Rows are points. The window is the flat piece filled in between its corners: a triangle in 3 columns, a solid with four corners in 4, and so on. A path goes straight from each point to the next, and from the last back to the first. List the points from which the path goes on through the window.

Window, 3 rows:
[[ 27.1  15.0  13.8]
 [-16.3 -25.4  13.5]
 [ -3.8   2.8   9.5]]
Path:
(1): [-16.9 -19.6  35.6]
(2): [-16.0  -4.8  28.9]
(3): [-7.4 -7.1 -0.9]
(4): [ 15.0   3.3 -11.1]
(5): [ 3.7 10.8 34.2]
(6): [-20.2 -12.0  28.2]
(7): [-16.6 -21.6 -11.5]
(8): [-14.8 -24.3  -4.5]
(9): [-22.2 -19.8  26.5]
(10): [ -4.3 -15.4  22.9]
(11): [  3.1 -17.4  -3.1]
(12): [-10.4 -18.9   3.5]
Through the window after points: 4, 12

Window:
[[ 37.9 -25.6   6.2  -6.2]
 [ -0.1  12.3 -12.5  -4.5]
 [-16.0   2.9  28.2  -7.2]
 [  5.7  -9.2 -28.8  -1.3]]
Path:
(1): [ 33.8 -30.5   9.2   4.0]
(2): [ 37.0 -25.3   5.9 -17.6]
(3): [-15.1   8.2  -1.6 -13.7]
(4): [-10.4  14.5  -0.6  13.7]
(5): [11.1 -0.5 12.6  0.9]
(6): [ 10.5   0.0  -2.0 -30.8]
(7): [ 35.3 -22.3  -1.9 -24.1]
(8): [ 31.3 -22.8  11.5  11.6]
(9): [12.6 -7.7 10.8  6.2]
(10): [  9.8 -15.1   2.7 -23.3]
(11): [ 23.6 -20.2   8.0 -20.0]
(12): [ 21.6 -12.8  10.1   9.8]
Through the window after points: 7, 9, 11

Window:
[[ 12.8 -26.5 -16.3  -3.4]
 [ 24.4 -18.5 -37.3  -5.0]
 [-15.3  19.2  -3.3 -21.4]
 [  0.9  34.4  14.7 -14.1]]
Path:
(1): [ 28.0 -21.7  -4.7 -29.2]
(2): [ 11.5 -19.0 -29.3   3.6]
(3): [-8.7  9.8 -5.7  3.2]
(4): [ 15.6  -0.7  -1.5 -35.9]
(5): [  7.8 -23.4  -7.8 -14.3]
(6): [-0.8 -8.0 -6.4 19.7]
(7): [  7.9 -16.0 -12.9   2.9]
(8): [ 15.3 -17.7 -12.2 -21.1]
(9): [ 22.9   3.8   2.9 -27.6]
(10): [ 3.4 12.9 -6.5 16.4]
(11): [-18.6  23.1  -8.8   7.7]
(12): [ -0.7  12.9  12.5 -38.6]
Through the window after points: 1, 3, 7

Window:
[[ 56.0  -7.1 -25.7  -1.5  12.1   0.3]
 [  7.7   7.7 -16.9 -16.6 -10.6 -17.4]
 [-34.4   1.7 -24.1 -21.0  11.4 -24.3]
 [ -0.1  -3.1  -6.9  25.3  -2.4   4.7]
 [ -6.5   7.2  16.1  16.8   9.9  18.1]
 [ -8.0 -36.6   0.9 -30.8 -22.7 -36.2]]
Path:
(1): [ -5.1 -29.6 -16.5 -28.3 -28.8  -8.7]
(2): [-19.2  -9.7 -13.1  -9.9  -5.3  -3.8]
(3): [ -9.9  -5.9   5.4  -1.9  -4.5 -28.6]
(4): [  4.9   8.6 -16.9   1.6  15.2 -46.9]
(5): [  3.4 -13.8 -16.8  -6.5 -20.2  23.6]
(6): [-21.2 -12.0  -5.9 -10.5  -7.0   0.9]
(7): [-16.2   6.8   8.0   2.4  -5.9 -50.4]
(8): [ -5.9   4.2  -3.1  20.5   5.9 -20.5]
(9): [ -4.2  -8.2 -16.3  -0.4  -2.9  14.5]
(10): [-10.1   0.7  -6.3  -2.2  -0.4   6.8]
(11): [ -4.1  11.8  11.3   7.8  20.7 -19.0]
(12): [ -0.4 -14.7  11.1 -11.3   0.8 -45.9]
Through the window after points: 8, 10, 12

Window:
[[  5.7  16.5  15.9  -1.6 -27.1 -27.6]
 [ 10.0 -10.8  19.2  -2.0 -25.6 -19.6]
 [ 20.7  -5.0 -23.4  37.8  14.3  21.6]
 [-35.4 -10.2  -3.8   0.6   9.6 -24.0]
 [ 18.6   4.1 -19.9  -6.6  25.1  13.2]
 [ -0.1   1.4   6.8  15.5   1.4  15.0]]
Path:
(1): [  6.5 -14.1 -28.9  20.1 -21.1  18.4]
(2): [ 17.6   5.0   1.9  17.0  30.9 -13.1]
(3): [ -0.3 -15.7  15.9  17.2  22.2 -16.3]
(4): [-31.7   2.4 -25.3  -5.5 -15.4  -8.2]
(5): [  1.9   7.5 -12.8  -4.7   2.1   3.5]
(6): [ 17.8  -4.1   4.3   4.5  20.8 -14.7]
(7): [ 34.6 -15.6   7.8  20.9  35.3   8.6]
(8): [ -2.4   0.6 -35.8  13.6   2.5  21.6]
Through the window after points: 3, 5

Window, 8 rows:
[[ -8.5 -25.9 -31.3  -6.1 -33.9 -36.9 -23.6 -22.0]
 [ 13.0  10.5  13.4 -16.2  11.1  13.9   5.5 -26.3]
 [-12.8  -3.2   1.4  55.2  -2.6  15.0 -32.0 -16.8]
 [ 15.3  -6.4  47.8   9.0  13.8  13.0 -18.3  -6.1]
 [ 23.5  -9.2   3.7 -10.5 -15.2  18.6   9.3  -1.1]
 [-14.9 -33.0 -27.5 -28.7 -18.0  -2.3 -31.7 -14.8]
 [  3.1  31.6  47.5   4.9   7.7  24.1 -11.8  11.0]
 [ 33.8  21.0  26.5  -5.1  15.1  17.3 -36.5   2.2]]
Path:
(1): [ -4.1 -19.5 -10.7  -8.1   4.2  -3.8 -20.2   1.7]
(2): [  9.4 -25.5   8.6  -7.7 -30.2  11.1 -27.6 -44.3]
(3): [ -0.4  -0.6  10.7  -0.6  -7.6   7.6 -25.0 -23.2]
(4): [ -0.3  -5.4  -2.6   4.7  19.3 -13.8 -13.2   2.8]
(5): [ 15.5 -15.4 -17.4  -0.3  16.0   1.6 -24.9  18.0]
(6): [  8.7   0.3  21.7   4.3 -12.1   6.7 -26.7 -11.3]
(7): [  2.2  -4.9  14.5  -3.2 -19.4   5.6 -14.5 -15.7]
(8): [  4.0 -15.2  -2.7   9.9  16.3  -2.1   5.6  -1.1]
(9): [ -2.7 -25.6 -15.5   0.7  -6.9 -10.4  -5.7   6.6]
(10): [  9.3  -6.7  -7.5 -13.3 -32.3  -8.2 -20.2 -30.4]
(11): [ 13.1  -4.5   4.6  -2.3 -22.5   8.4 -23.0 -11.9]
(12): [  2.0 -19.5   0.0  -8.2  18.4   3.5 -16.2  16.3]
(13): [-4.6 -5.7  3.7 -2.0  1.8  3.3 -6.4 -5.5]
(14): [ 11.5 -12.3  11.1  -9.3 -50.1   3.5 -13.0 -21.8]
(15): [  1.7 -12.2   8.2 -10.4 -29.7   3.0 -18.4 -35.2]
(16): [ -9.8 -16.5 -15.6   5.2   9.8   5.5 -18.5   3.7]
Through the window after points: 9

Window:
[[-28.5  11.2 -15.8  32.8  17.2 -15.3  35.6  -2.8]
 [-29.9  -0.8 -11.5  17.8   7.5  13.6 -15.1  34.2]
 [-17.1 -16.0 -38.4 -26.7  13.1  20.7  -0.1 -33.9]
 [  6.7 -13.6 -12.3 -14.7 -11.8  14.3  16.6  -7.2]
 [  3.4 -32.7 -21.0  -9.8  10.2  14.0   2.8 -18.3]
 [-11.0  -1.6  11.8   1.1 -15.9  31.2 -46.2  -6.8]
 [-13.8  12.0  -6.6   2.9  24.1  11.5  -3.2  -4.4]
 [  2.6 -17.7   2.7 -18.6 -11.7 -14.2  10.3 -11.8]]
Path:
(1): [-11.8 -20.5  -2.9 -20.6   8.9  18.4   8.0 -28.5]
(2): [ 15.4 -16.6 -28.1   0.7  -6.5 -13.2   4.6 -14.0]
(3): [  3.7 -14.3 -24.3 -10.5   0.8  10.9  -1.9 -19.0]
(4): [-19.9 -17.2 -16.3 -20.2   6.0  21.2  17.0 -12.5]
(5): [-26.1  -4.4  13.6   5.6  11.4   3.7  17.9   6.5]
(6): [ 10.0  10.8 -31.6  14.9   0.9   6.5 -20.9  -5.3]
(7): [  6.5   7.2 -29.3  22.7  17.6 -12.3 -16.7  -9.0]
(8): [-38.0 -16.7   5.7 -29.0  -1.0  30.7   1.7  -3.4]
Through the window after points: 3

Window (9 x 9):
[[ -3.4   9.8 -18.2 -12.0 -30.3  -2.0  17.7 -26.2 -24.9]
 [ 10.9 -22.8  43.1   7.1  14.3  -2.7  19.8   3.9 -11.4]
 [-25.2   9.3 -13.7  23.8  -4.9   6.7  -3.5 -27.7   0.5]
 [ 17.9 -27.5  -9.4   9.3 -13.9  26.8   5.6  -8.2  -1.4]
 [  5.0  -1.4   2.7 -15.4 -43.1 -47.1   7.7  -9.4 -11.1]
 [-17.8 -22.1 -16.5  18.1 -49.6   5.1  41.5   3.9   1.0]
 [ 17.4 -10.3  -0.1  18.7  28.2   9.2  11.0  32.5 -22.9]
 [-27.9  -5.9 -13.0 -25.5  -0.7  -1.4 -35.1 -31.2 -17.5]
 [-12.7   8.5  28.1 -35.7 -22.9 -16.0 -15.1 -10.7   8.9]]
Path:
(1): [  9.7 -24.5 -11.3  -1.1  15.5  -3.2  21.9   3.8   9.8]
(2): [  9.2 -12.6   7.8  11.8 -14.3  21.2  -3.8  -2.7 -21.7]
(3): [-15.6 -16.2   3.9   5.1 -36.0   9.3  -6.0  -4.5 -22.3]
(4): [ -7.5  -8.9 -12.6  -8.2   7.9 -12.3  25.6 -14.3   9.3]
(5): [ 15.0 -19.7  16.3  -5.5  26.7  -7.4  23.8  -0.4  -5.2]
(6): [ -5.4 -15.7  49.7  20.6 -23.7   5.8   2.9   2.8 -18.7]
(7): [ -5.3  -5.1   9.8  21.4 -18.7   8.1   6.2  -6.4 -22.5]
(8): [  7.9 -12.5 -10.7 -10.0   1.5 -11.4  28.4  -2.1  23.7]
(9): [ -5.8 -10.3   1.0 -11.1 -15.2 -12.9  13.8 -14.2   3.2]
(10): [ -7.0  -2.8  17.7   4.1 -24.7  16.2 -17.1 -12.4 -18.4]
(11): [ -0.1  -0.5  14.8  11.1 -32.5   3.3   8.1  -1.8 -37.4]
(12): [ -1.6 -14.7  -6.2  -3.1  -1.9  -6.9  19.6   2.3   7.4]
Through the window after points: 1, 3, 5, 11

Window:
[[  2.5 -20.9 -25.5  -5.1 -15.6  18.0  25.2  19.1  30.5]
 [  9.8   6.1  17.7 -15.9  40.8   7.4 -21.4  10.6 -18.0]
 [  0.6  35.7  37.1 -11.4  17.8   6.5  16.9   3.8 -30.1]
 [-13.5   2.8   9.7  -6.7  -7.6   3.5  12.8 -23.0  25.2]
 [-12.6 -27.5 -33.0  20.9 -11.9  -8.2   3.6  18.9  10.7]
 [-20.9 -21.7 -22.7 -19.5 -12.9 -16.4  14.6  22.3  17.6]
 [ 22.9  21.3  46.1  -5.6  21.7  -8.5 -11.1  15.0  -2.4]
 [ 12.1 -26.6  -7.2 -12.2 -16.0  -9.8 -12.2   5.2 -17.5]
 [-18.4 -30.6  20.9  -4.2  -2.7  -0.3  32.0  -2.0   0.6]]
Path:
(1): [-8.7  7.7 21.6 -6.2 -4.6  7.7  2.0  9.5  9.8]
(2): [ 17.4 -19.2  -4.3 -29.0   8.6 -12.9  24.9 -12.7  -7.1]
(3): [ 15.2  -5.7   0.4   6.2  14.6 -20.8  57.1  25.6   7.1]
(4): [ -4.4  -2.3   1.7 -15.9   1.5  19.7 -11.8   6.3   1.9]
(5): [-18.5 -15.3   8.7 -11.8 -12.5  -5.0  12.7  14.0   6.4]
(6): [  4.4 -30.7 -30.4  -5.2  20.2  -7.8  34.0 -10.5  16.1]
(7): [  4.6  -5.6 -14.9  -3.8  12.7 -25.2  28.4   3.6  -3.1]
(8): [ -7.4 -17.4   5.9   6.3  -6.7  16.7  -2.5   9.6   8.8]
Through the window after points: 3, 5

Window:
[[ -9.8  37.6  13.0  -5.9 -15.4   7.6 -16.3 -24.3  10.6 -31.5  14.1]
 [-12.8  -7.5  24.3  -0.3 -35.3 -16.1  -2.6 -30.1  -9.2 -30.9   5.2]
 [ 18.5   0.0   3.1  40.1  27.9  10.8  -8.4  37.0   7.3 -29.0   3.9]
 [ 51.5  -3.2   5.7  17.7  -8.6  -3.7  -8.5  36.4  11.6 -24.7  19.7]
 [-19.5  17.3  14.5   9.8 -48.7 -25.5 -17.6   1.5   8.1 -13.1 -10.1]
 [  9.6 -20.0 -27.4 -10.8  10.6   8.2  10.2 -19.2  17.8  21.1  16.9]
 [ 40.2  12.6  12.4  22.1  22.1 -15.4  -4.4  16.1  -3.2  -9.2   2.9]
 [ 16.1 -39.7   1.2  -1.8 -15.2  20.2  -5.9 -40.4  28.8  41.5  -8.1]
 [-35.1  11.3  35.8 -20.6 -23.8 -22.5 -15.3 -14.7  33.9 -24.0  -4.0]
 [ 42.1  -1.6  -3.9  21.4   6.1   6.2  21.4  16.6  12.2 -20.5 -16.3]
 [ 10.7 -25.3  -2.0 -27.1   1.8  33.1   6.7 -15.8 -10.1  24.1  -9.7]]
Path:
(1): [13.7 -4.2 23.9  7.8 -2.6 21.3 21.1  8.0 -7.8 14.9 16.7]
(2): [-10.5   3.5  33.7   8.6 -14.3  -7.7   3.2  -8.3   8.5 -14.8  12.0]
(3): [ -6.9   7.0   4.5 -10.8 -22.2  -5.4 -22.9 -16.2  10.9 -18.7   3.3]
(4): [ 16.1   6.6  -0.7  -6.9  -4.2 -16.0 -23.0  -0.2   7.1 -26.5  -1.2]
(5): [  5.7   9.2  20.2  11.6 -21.8   6.8   1.6   0.1  14.5 -14.7  14.2]
(6): [ 4.0 11.4 14.9 32.4  1.9 20.0 26.3 24.2  5.1  6.0 14.6]
(7): [ 41.2 -12.0  -8.4   4.7   3.3  -8.1  -6.7  -0.3  14.3 -34.4 -22.1]
(8): [ 15.2   3.4 -11.3   5.6  -1.9   0.9 -26.8  -9.7   3.9 -18.5  -5.4]
(9): [ 17.2   8.9  21.4   7.7 -17.0   2.1  12.7   7.7  16.8 -16.4  12.2]
(10): [17.9  8.5  8.0 11.9  5.6 17.2 16.5 -6.6 19.2 28.3 15.8]
(11): [  9.6 -28.3 -23.7 -11.5   2.2 -12.5 -13.6 -12.0   5.7 -15.9  -1.0]
(12): [ 15.7  -7.2  -8.4  -5.3   7.7   4.0 -11.8  -8.4  14.3  -3.0  -7.3]
(13): [  8.4 -10.7  -1.7  -5.0   0.4  14.8  12.8  -2.6  11.0  14.5  10.3]
(14): [ -4.0   6.8  36.8  -9.8 -24.1  -1.6  29.5  -2.1  24.3  10.4   8.8]
(15): [ -6.3  -4.5   1.4  -9.3  -5.2  -6.8 -37.0 -10.2   9.4 -28.0  -9.6]
(16): [ 25.7 -11.0  -8.5   4.6  11.6  -1.6 -18.7 -19.8  21.2 -15.5  -6.0]
Through the window after points: 4, 6, 8, 10, 14
